Each row of a before or after table is a point. The points were changed in one or more steps. Then noise was added and the rows were shuffled. The steps act on columns, c1 being the first. What was done? A step turns or swaps two columns, mirrors them in a line or flattens them onto one, adds a multiple of one to another, or multiplies or shifts one. Angles are multiples of 10 degrees, from the lower column toward the higher: turns from -170 to 170, lines from 10 to 170 but not 90. Use the fewest steps. Two steps may share a column if one is a turn and the other turns, adds or multiplies; they go together, in the order done. Otherwise the lowest column goes first.

Before (14 x 2):
[[-0.24 -0.05]
 [ 0.18 -0.53]
 [ 0.27 -0.55]
 [-0.06  0.30]
 [-0.20  0.05]
 [-0.19  0.09]
 [ 0.11 -0.69]
 [-0.32 -0.06]
 [-0.26  0.14]
 [-0.21  0.17]
 [-0.23  0.19]
 [-0.26  0.04]
 [ 0.25 -0.48]
 [ 0.13 -0.45]]
After (14 x 2):
[[ 0.41  0.27]
 [ 0.01 -0.20]
 [-0.13 -0.31]
 [ 0.43  0.35]
 [ 0.18 -0.29]
 [ 0.07 -0.28]
 [ 0.36  0.38]
 [-0.10 -0.25]
 [ 0.42  0.43]
 [-0.05 -0.21]
 [-0.03 -0.31]
 [ 0.63  0.36]
 [-0.28 -0.14]
 [ 0.12 -0.21]]
Steps: turn c1 and c2 by 110 degrees

Before (11 x 6):
[[-0.51 -0.32  0.35  0.33  0.18  0.42]
 [ 0.02 -0.31 -0.13 -0.05 -0.48  0.08]
 [-0.01 -0.21 -0.02 -0.32 -0.44 -0.24]
 [ 0.22 -0.50  0.32 -0.40  0.25  0.58]
 [-0.15 -0.16  0.12  0.14  0.19 -0.16]
 [-0.41  0.01 -0.35  0.36  0.53  0.26]
 [-0.07  0.28 -0.21 -0.08  0.12 -0.06]
 [ 0.16 -0.34 -0.35 -0.02 -0.28 -0.43]
 [ 0.09 -0.28 -0.21 -0.59 -0.16 -0.13]
 [ 0.42 -0.21  0.05 -0.13 -0.45 -0.08]
 [-0.52  0.05  0.00  0.33  0.53  0.50]]
After (11 x 6):
[[-0.05 -0.01 -0.06 -0.05 -0.12 -0.05]
 [ 0.22 -0.02  0.01 -0.08 -0.47  0.51]
 [ 0.25 -0.12 -0.27  0.36 -0.46 -0.18]
 [ 0.18 -0.17 -0.28  0.39  0.20  0.13]
 [-0.58  0.09  0.14 -0.17  0.16  0.40]
 [ 0.22 -0.25 -0.41  0.19  0.12 -0.41]
 [-0.24  0.01  0.00 -0.17  0.05 -0.18]
 [-0.60 -0.10 -0.29 -0.44  0.03  0.30]
 [ 0.56 -0.03 -0.04  0.29  0.11 -0.12]
 [ 0.14 -0.04 -0.09  0.55  0.01 -0.23]
 [-0.69  0.03 -0.01 -0.43  0.00  0.50]]
Steps: turn c4 and c5 by 120 degrees; turn c1 and c4 by -20 degrees; flatten c2 and c3 onto the line at 60 degrees

Before (8 x 11):
[[-0.34 -0.47 -0.49 -0.04 -0.11  0.43 -0.20  0.01 -0.04  0.03 -0.16]
 [-0.13  0.41  0.01  0.63  0.44 -0.41 -0.35 -0.07  0.44 -0.23  0.02]
 [-0.07 -0.38 -0.55 -0.06 -0.07  0.11 -0.06  0.38 -0.09  0.60 -0.01]
 [ 0.17  0.67 -0.39  0.64  0.11 -0.04 -0.33 -0.18 -0.17 -0.44  0.16]
 [ 0.40  0.81 -0.15  0.22  0.12  0.11 -0.36 -0.31  0.36 -0.09 -0.13]
 [-0.10 -0.45 -0.12 -0.16  0.19 -0.04  0.06  0.28 -0.03 -0.24 -0.43]
 [ 0.14 -0.26  0.24  0.25 -0.16  0.10 -0.17  0.16  0.19 -0.14 -0.29]
 [-0.30 -0.21  0.18 -0.03 -0.05  0.17 -0.03  0.00 -0.29  0.07 -0.41]]
After (8 x 11):
[[ 0.13 -0.46  0.21  0.25 -0.07 -0.19  0.16 -0.17  0.17 -0.13 -0.29]
 [-0.09 -0.59 -0.55 -0.06  0.01 -0.13  0.37 -0.07 -0.11  0.62 -0.02]
 [-0.14  0.21  0.00  0.60  0.07  0.59 -0.08 -0.34  0.43 -0.24  0.04]
 [-0.28 -0.39  0.18 -0.04  0.06 -0.18  0.00 -0.01 -0.28  0.06 -0.43]
 [ 0.41  0.61 -0.17  0.23  0.17 -0.01 -0.29 -0.33  0.37 -0.07 -0.14]
 [-0.35 -0.67 -0.50 -0.04  0.19 -0.40  0.02 -0.19 -0.05  0.03 -0.14]
 [-0.08 -0.65 -0.14 -0.14  0.12  0.15  0.26  0.07 -0.05 -0.23 -0.44]
 [ 0.16  0.50 -0.39  0.61  0.06  0.11 -0.21 -0.34 -0.18 -0.46  0.16]]
Steps: shift c2 by -0.20; mirror c5 and c6 in the line at 20 degrees; swap c7 and c8

Before (8 x 14):
[[ 0.41 -0.07  0.20 -0.32  0.67 -0.66  0.73  0.23  0.34  0.11 -0.13  0.17
   0.35  0.28]
 [-0.28 -0.24 -0.09 -0.45 -0.32  0.19 -0.13 -0.14  0.36 -0.24 -0.20  0.15
   0.24  0.21]
 [ 0.57  0.11  0.19  0.27 -0.15  0.05 -0.09 -0.03 -0.03 -0.27 -0.37 -0.82
   0.18 -0.12]
 [ 0.45 -0.04  0.19  0.11 -0.21 -0.36  0.09 -0.18  0.28  0.01 -0.45 -0.16
   0.13 -0.13]
 [ 0.20  0.02  0.21 -0.30  0.19 -0.04 -0.10  0.31  0.24  0.10 -0.23  0.08
   0.19  0.09]
 [-0.25  0.24 -0.47  0.22  0.23  0.10 -0.17  0.29  0.35 -0.04 -0.27  0.23
  -0.58 -0.18]
 [ 0.55 -0.31 -0.34  0.13 -0.30 -0.02 -0.28  0.24  0.42 -0.23  0.14  0.20
   0.35 -0.12]
 [ 0.17  0.17 -0.03  0.26 -0.35  0.14  0.07  0.08  0.39  0.12 -0.29 -0.15
   0.08 -0.06]]
After (8 x 14):
[[-0.22 -0.14  0.06  0.25  0.29 -0.04  0.12  0.10  0.34  0.44 -0.05 -0.36
   0.06 -0.17]
 [-0.42  0.19  0.25  0.15  0.13 -0.12  0.03 -0.20  0.27  0.63 -0.17  0.02
   0.15 -0.11]
 [-0.21  0.04  0.14 -0.21 -0.08  0.04 -0.12  0.34  0.25  0.44 -0.05 -0.16
   0.17  0.02]
 [ 0.33  0.09 -0.09 -0.47 -0.07  0.19 -0.11 -0.12  0.43  0.48 -0.40 -0.22
   0.22  0.16]
 [-0.33  0.20  0.56 -0.05 -0.31  0.01  0.74  0.17  0.42  0.65 -0.10  0.35
   0.35  0.25]
 [ 0.14 -0.30 -0.56  0.15 -0.21 -0.03 -0.13  0.30  0.27 -0.52  0.13 -0.18
  -0.58 -0.23]
 [-0.41  0.48 -0.40  0.14 -0.02 -0.05 -0.33  0.23  0.36  0.34 -0.36 -0.60
   0.38 -0.23]
 [-0.58  0.08  0.10  0.21  0.84 -0.06 -0.03 -0.04 -0.06  0.51 -0.50  0.17
   0.21 -0.09]]
Steps: turn c1 and c2 by 160 degrees; add 0.5 times c7 to c3; flatten c4 and c6 onto the line at 160 degrees; add -1 times c8 to c5; turn c5 and c12 by 110 degrees; turn c9 and c14 by -10 degrees; add -1.5 times c13 to c11; turn c10 and c11 by 70 degrees

Before (12 x 24):
[[ 0.45 -0.53 -0.25 -0.49  0.48  0.25 -0.04  0.00  0.19  0.64 -0.04  0.26
   0.38  0.58 -0.13  0.36 -0.23 -0.09 -0.26 -0.17  0.40  0.66  0.19  0.27]
 [ 0.39  0.36 -0.37  0.06  0.33  0.53 -0.30  0.64  0.11 -0.16  0.35  0.11
   0.08 -0.23  0.51 -0.46 -0.41 -0.31  0.36 -0.13  0.41  0.01 -0.18 -0.28]
 [ 0.31  0.15  0.13  0.37  0.00  0.30 -0.18  0.68 -0.63 -0.06 -0.54  0.21
  -0.17  0.02  0.22 -0.16  0.36 -0.57 -0.51  0.46  0.45 -0.13  0.36 -0.06]
 [ 0.51 -0.34  0.41  0.26 -0.35  0.10  0.09 -0.06 -0.34  0.09 -0.30  0.14
  -0.13 -0.23 -0.32 -0.17 -0.20  0.03  0.19 -0.16  0.06 -0.22  0.34  0.29]
 [ 0.19  0.12 -0.26 -0.42  0.12 -0.03 -0.54  0.22  0.00 -0.07 -0.30  0.38
  -0.11  0.24  0.23  0.35 -0.13 -0.55  0.12  0.22  0.06  0.26  0.24 -0.04]
 [-0.46  0.16  0.18  0.37  0.03 -0.28 -0.20  0.00 -0.28  0.63  0.04  0.23
  -0.13  0.27  0.32 -0.59 -0.46  0.29  0.40  0.55  0.25 -0.19 -0.25  0.09]
 [-0.24 -0.03 -0.22 -0.35  0.38 -0.26 -0.45 -0.18  0.31 -0.29  0.18 -0.21
   0.34  0.25  0.52 -0.15  0.29 -0.69 -0.07  0.05  0.08  0.02 -0.10 -0.10]
 [ 0.12  0.14  0.33  0.15 -0.31 -0.39  0.15  0.43 -0.61  0.27  0.06  0.26
   0.33  0.07  0.16 -0.28 -0.41  0.08 -0.21 -0.03 -0.16  0.11 -0.09 -0.41]
 [-0.06  0.04  0.26 -0.14  0.29 -0.27  0.28  0.09 -0.18  0.15 -0.11  0.31
  -0.41  0.03  0.39 -0.54  0.01 -0.15  0.46  0.42 -0.02  0.00  0.51 -0.48]
 [-0.37  0.37 -0.19 -0.17 -0.45  0.39 -0.13 -0.04 -0.22 -0.02 -0.51 -0.48
  -0.02  0.50 -0.15  0.16  0.07  0.09  0.04  0.27 -0.16  0.01 -0.05 -0.20]
 [-0.06 -0.51 -0.39 -0.46  0.06  0.17 -0.09 -0.08 -0.20  0.17 -0.04 -0.09
  -0.33 -0.35 -0.02 -0.07  0.51 -0.10  0.32 -0.30 -0.29  0.07  0.34  0.42]
 [ 0.22 -0.13  0.22 -0.19 -0.40  0.36  0.38  0.02 -0.27  0.53 -0.13  0.16
  -0.42  0.22 -0.21 -0.08 -0.22 -0.41  0.18  0.13  0.07  0.22 -0.34  0.37]]
After (12 x 24):
[[-0.07 -0.50 -0.16 -0.46  0.05 -0.06 -0.11 -0.09 -0.25 -0.09 -0.04 -0.08
  -0.33 -0.33 -0.02 -0.07  0.51 -0.10  0.14  0.41 -0.05  0.05  0.33  0.03]
 [-0.46  0.16  0.08  0.37  0.02 -0.25 -0.19  0.01 -0.49 -0.51  0.03  0.24
  -0.13  0.27  0.33 -0.58 -0.44  0.29  0.15 -0.56  0.27 -0.19 -0.26  0.14]
 [ 0.30  0.15  0.06  0.36  0.00  0.25 -0.18  0.67 -0.59  0.25 -0.53  0.20
  -0.18  0.03  0.24 -0.17  0.37 -0.57 -0.20 -0.63  0.06 -0.12  0.35 -0.15]
 [ 0.22 -0.14  0.09 -0.18 -0.38  0.12  0.38  0.03 -0.42 -0.40 -0.13  0.17
  -0.43  0.22 -0.22 -0.08 -0.21 -0.40  0.07 -0.13  0.06  0.22 -0.34 -0.05]
 [ 0.40  0.36 -0.14  0.06  0.33  0.52 -0.30  0.64  0.15  0.10  0.35  0.11
   0.08 -0.24  0.50 -0.45 -0.40 -0.32  0.14 -0.22 -0.37 -0.01 -0.19 -0.31]
 [-0.24 -0.04 -0.08 -0.35  0.38 -0.15 -0.43 -0.19  0.40  0.19  0.18 -0.20
   0.34  0.25  0.51 -0.15  0.29 -0.70 -0.02 -0.09 -0.02  0.01 -0.10  0.09]
 [ 0.17  0.11 -0.10 -0.42  0.12 -0.02 -0.56  0.23  0.03  0.08 -0.29  0.37
  -0.11  0.23  0.24  0.35 -0.12 -0.55  0.05 -0.19  0.13  0.26  0.25  0.01]
 [ 0.52 -0.33  0.17  0.26 -0.34 -0.05  0.09 -0.06 -0.35  0.05 -0.30  0.14
  -0.14 -0.22 -0.31 -0.18 -0.18  0.04  0.07  0.05 -0.16 -0.22  0.34  0.04]
 [-0.06  0.05  0.09 -0.14  0.29  0.01  0.31  0.09 -0.23 -0.08 -0.10  0.32
  -0.40  0.03  0.39 -0.54  0.00 -0.14  0.19 -0.26  0.33 -0.01  0.51 -0.01]
 [ 0.13  0.15  0.13  0.14 -0.32 -0.12  0.15  0.43 -0.66 -0.04  0.06  0.27
   0.32  0.07  0.18 -0.28 -0.40  0.08 -0.06  0.14  0.06  0.11 -0.10  0.06]
 [ 0.43 -0.53 -0.10 -0.49  0.48  0.07 -0.02 -0.01 -0.05 -0.66 -0.03  0.26
   0.38  0.58 -0.12  0.38 -0.22 -0.10 -0.11 -0.20 -0.39  0.66  0.21 -0.05]
 [-0.38  0.37 -0.08 -0.18 -0.45  0.38 -0.13 -0.03 -0.20  0.10 -0.52 -0.48
  -0.02  0.50 -0.16  0.15  0.07  0.09  0.01 -0.04  0.31 -0.01 -0.04 -0.23]]
Steps: multiply c3 by 0.4; flatten c6 and c24 onto the line at 150 degrees; mirror c9 and c10 in the line at 170 degrees; multiply c19 by 0.4; turn c20 and c21 by 130 degrees
